Every row gives one point. The window is the flat piece filled in between its corners: a triangle in 3 columns, a solid with four corners in 4, and so on. A path goes straight from each point to the next, and from the last back to the first. After which points does the path pass through the window?

Window (4 x 4):
9,-17,-19,40
-9,-17,-19,1
-11,-23,76,-40
-11,38,-11,32
Path:
(1): 41,2,0,-10
(2): 10,-14,14,-38
(3): -25,-48,31,-5
(4): -23,-29,64,-21
(5): 6,-6,64,-44
(6): 37,-12,-17,24
(7): -16,-18,-14,28
(8): -38,-3,-11,45
(9): 9,4,-30,14
(10): 47,-11,1,6
(11): -18,-5,14,36
(12): -22,-5,1,19
Through the window after points: 4, 6, 12

Window, 6 rows:
7,-75,84,1,-23,17
-11,20,-40,-11,-24,1
-39,9,-17,-14,17,9
-37,37,-2,12,-25,-5
10,-51,22,33,18,-12
21,-31,62,-9,3,-14
Path:
(1): -30,1,-22,-7,-27,-25
(2): -6,30,1,4,10,42
(3): -2,26,1,18,-12,36
(4): -24,-8,-29,-25,-22,-43
(5): -47,-24,-6,-12,10,-16
(6): -9,18,-9,-2,7,20
(7): 5,-1,38,18,-13,35
(8): 2,-76,34,-4,-10,-50
Through the window after points: 1, 3, 5

Window, 8 rows:
-13,-35,3,46,-7,9,-65,12
12,2,13,-17,30,12,46,29
17,14,49,-21,-34,19,25,26
-13,-92,18,80,25,-37,-23,-7
2,-5,7,-47,-15,24,56,-5
30,21,34,-1,-9,53,17,-12
-37,32,57,12,-13,58,-6,-2
-11,17,10,40,-18,16,24,4
Path:
(1): -8,12,30,3,-4,20,9,-14
(2): -16,-7,23,8,-16,35,21,15
(3): -5,-46,27,31,-8,18,-8,19
(4): -4,-8,4,35,14,-23,-35,-9
(5): 10,7,30,-3,2,16,21,-10
(6): 14,-22,25,13,-15,60,33,31
(7): 12,0,40,20,-18,66,25,23
(8): 23,22,20,-8,1,16,5,-34
(9): 9,6,27,21,0,8,1,-1
(10): 4,-17,45,8,-13,76,7,40
(11): 17,-47,26,69,-12,56,4,16
(12): -24,31,18,-24,15,-16,-4,-21
(13): 4,24,27,-16,9,-3,-18,-17
(14): 15,-33,40,-9,-30,54,33,32
(15): 19,10,25,9,-10,59,27,8
(16): 20,22,45,-9,-4,17,-8,-36
Through the window after points: 1, 3, 7, 15

Window:
37,2,54,-14,10,34,15,19,43,-21,48
34,-13,-23,12,-2,-51,57,-5,24,68,-66
15,6,-50,-7,46,3,20,4,19,-35,7
-2,-25,25,26,-15,-1,17,43,-1,23,-35
21,-37,-5,19,0,9,52,2,-14,-8,-1
-11,15,-18,-53,-20,51,-16,5,-10,14,25
-22,26,44,-2,-15,43,28,-36,62,13,-3
13,9,-68,-8,20,42,-33,-27,24,36,27
64,16,15,61,-18,-9,26,35,-3,-13,9
0,-36,-3,0,-48,-20,-35,-47,-32,12,-15
12,-43,-26,-16,-24,-11,56,12,53,-3,-29
Path:
(1): 56,1,-17,9,3,43,13,25,25,-22,-26
(2): 12,-4,2,18,-14,-9,18,0,-1,17,18
(3): -21,5,27,11,-3,-12,8,6,17,24,26
(4): 11,-4,7,2,-16,32,23,-4,27,11,-30
(5): 50,9,7,-18,3,42,4,-28,32,25,-42
(6): -11,-13,-33,8,-2,-9,28,7,8,-21,72
(7): -9,-9,-17,17,-27,-9,0,-1,-5,21,66
(8): 35,-25,-16,2,21,26,45,-1,10,-10,-42
Through the window after points: 1, 3, 7

Window:
-16,-24,33,-40,46,46,86,18,-37,-46,15,0
-46,24,37,-14,20,34,16,-75,-14,-30,30,-20
36,9,-24,15,6,2,7,-23,31,24,-13,11
4,14,11,65,11,28,-45,18,-4,32,6,-60
78,3,14,-7,30,-56,-11,12,-41,24,29,26
-9,-21,-8,-36,34,-36,71,18,8,20,-49,-21
-18,20,7,-37,6,-24,-27,-14,32,24,-46,34
48,-49,-42,-24,-33,16,10,-24,-34,-48,12,-23
6,60,-14,-29,-22,-51,-12,9,2,32,-7,30
18,4,24,-12,-27,18,-10,-37,5,32,12,-11
24,-50,47,45,1,-61,57,-2,7,-13,30,9
4,38,-18,-34,-25,17,16,-7,-4,-10,-100,-22
Path:
(1): -17,-25,8,40,-29,-22,16,-30,-37,32,-30,9
(2): -20,1,8,-26,-5,-13,42,-18,-32,22,-39,3
(3): 16,3,-11,-24,25,-7,19,8,35,-13,-31,-26
(4): 63,9,7,-17,29,-18,0,-7,17,-4,18,4
(5): -25,-4,24,0,-3,-25,9,-16,-91,20,8,11
(6): 23,-1,-14,17,-16,-7,-1,-6,-28,22,-25,13
(7): 25,-12,19,-26,2,-26,24,1,26,-8,3,-13
(8): 29,12,20,-50,21,8,51,2,-3,-24,-1,-25
(9): -38,-39,-1,20,13,13,39,4,-29,-2,-23,22
(10): -15,-14,-7,21,3,-13,45,-17,-17,38,-13,24
(11): 38,-3,52,-40,8,-7,7,1,22,-57,12,-37
(12): 23,-14,17,-20,8,5,28,6,6,-33,-15,-33
(13): -12,-7,-36,-26,11,-34,45,-7,-14,43,-44,3
(14): -8,-8,9,-1,-11,6,30,-21,-33,32,12,7
(15): 32,14,-1,-11,13,-7,17,-2,19,-34,-18,-24
(16): 31,8,20,-11,27,-15,13,15,4,-7,24,-5
Through the window after points: 2, 4, 8, 10, 12, 16

Window, 14 rows:
7,8,-21,-4,-16,-11,7,23,6,-50,0,36,0,12
-3,38,14,-12,26,17,-29,31,-8,2,2,-5,23,21
9,11,17,26,-30,-28,17,34,4,51,8,3,9,3
-46,1,11,-24,35,-53,31,62,-22,77,61,44,68,8
16,25,-32,-44,-39,37,51,-40,-12,-19,-12,14,-31,-18
-7,30,-22,-65,-39,-51,-13,53,-14,26,14,6,-30,-3
0,0,-3,-39,14,3,-49,-11,63,-6,-1,14,2,43
17,9,-1,-27,28,-44,-3,5,-29,4,-15,25,9,18
29,6,2,-11,76,3,9,22,34,-32,1,-33,9,27
26,-12,13,16,38,17,-80,-12,42,-33,7,-15,-22,-36
-25,97,28,-33,46,-34,33,-42,3,-25,29,2,-7,-18
-21,-40,22,21,-26,-9,-56,-43,-11,-54,26,-37,-28,-13
34,-4,0,15,5,-2,8,15,-32,-19,40,23,-44,34
0,6,-61,23,-6,7,-9,-31,-12,-38,-4,-3,-52,13
Path:
(1): -25,-18,20,20,0,13,-43,23,17,5,-13,-16,-41,-14
(2): -69,10,-7,12,29,-15,9,1,18,-17,-12,20,-34,30
(3): 61,33,7,-35,19,-2,-15,-3,3,-12,31,-16,18,-2
(4): 45,12,-33,-39,10,26,-32,4,22,-24,30,-13,28,25
(5): -28,1,18,4,9,-33,6,9,16,-13,-14,35,-32,16
(6): -13,3,14,-9,-3,20,0,13,24,-31,-33,38,-47,-45
(7): 6,9,-9,-11,2,-8,-18,-8,9,-7,29,-12,2,29
(8): 32,10,-39,-17,-7,-15,1,-6,10,-21,30,8,4,20
(9): -14,12,51,10,33,10,-32,5,-3,-12,-46,-15,-53,-5
(10): -30,2,15,-5,20,-10,7,5,6,-11,-2,-7,-15,18
(11): 53,24,-22,-24,-7,-22,-41,12,-13,25,54,7,17,-16
(12): 68,32,-19,-32,46,-15,-40,-34,21,-52,38,13,24,-12
Through the window after points: 2, 4, 12

Window:
5,-38,-26,22,-68,-23,-25,36,-17,25,31,-5,15,-6
-28,-6,-15,-22,10,-5,-39,-51,-47,-20,-6,16,-23,-28
-23,-7,18,-5,0,8,16,-10,24,-8,33,-17,-43,-15
-90,-25,26,31,-6,31,60,-1,-43,-30,-21,54,-29,-5
27,-3,22,13,2,-12,-13,24,-44,-8,12,-24,23,50
-67,4,20,22,-19,12,-15,-88,13,-10,-49,11,37,17
-4,31,-61,-16,-57,41,25,-5,-32,50,-69,20,9,-15
-32,-12,-41,-53,0,12,-42,-29,31,25,-6,-15,17,55
30,-24,28,13,30,-7,57,-33,10,8,0,25,-25,-6
-38,-15,-26,39,40,-18,-38,-18,-53,-8,19,-26,-1,-17
-3,-7,5,-41,-47,-41,32,-18,-42,30,-44,-11,27,28
-15,-11,27,-30,47,-1,-16,-10,26,45,21,9,33,-3
17,42,-18,-25,49,-50,4,-27,-9,16,-17,32,-17,-16
-45,25,-12,5,-3,7,19,-84,-36,-4,8,31,-20,-8
Path:
(1): -15,-12,-27,-28,-10,11,-20,2,17,-6,-10,7,20,13
(2): -37,11,-34,-41,2,-14,16,-22,-4,-48,19,16,34,2
(3): -17,-7,6,13,2,4,-9,-24,-28,14,-3,-2,-27,-7
(4): -17,2,-10,29,9,25,-58,-13,-10,40,-2,32,-55,28
(5): -38,8,0,-14,-11,-9,37,-68,-22,-16,-7,6,16,-13
(6): -32,-8,-12,6,2,-4,23,-2,-34,-19,3,5,5,-23
(7): -12,-20,4,2,-5,-1,-17,-6,-19,36,1,17,-23,32
(8): -16,-45,17,1,-31,3,-25,-23,-87,36,3,6,-78,-2
(9): -28,20,-20,-10,7,0,3,-49,-14,-11,-9,18,11,-11
(10): -7,0,-20,-10,26,-11,28,15,-25,-15,4,16,25,-10
(11): -10,8,13,3,-45,-15,-28,-57,-5,59,-33,-20,-23,35
(12): -22,-16,-17,-6,-20,-12,-20,-25,-9,38,13,-15,0,27
Through the window after points: 2, 4, 8, 12
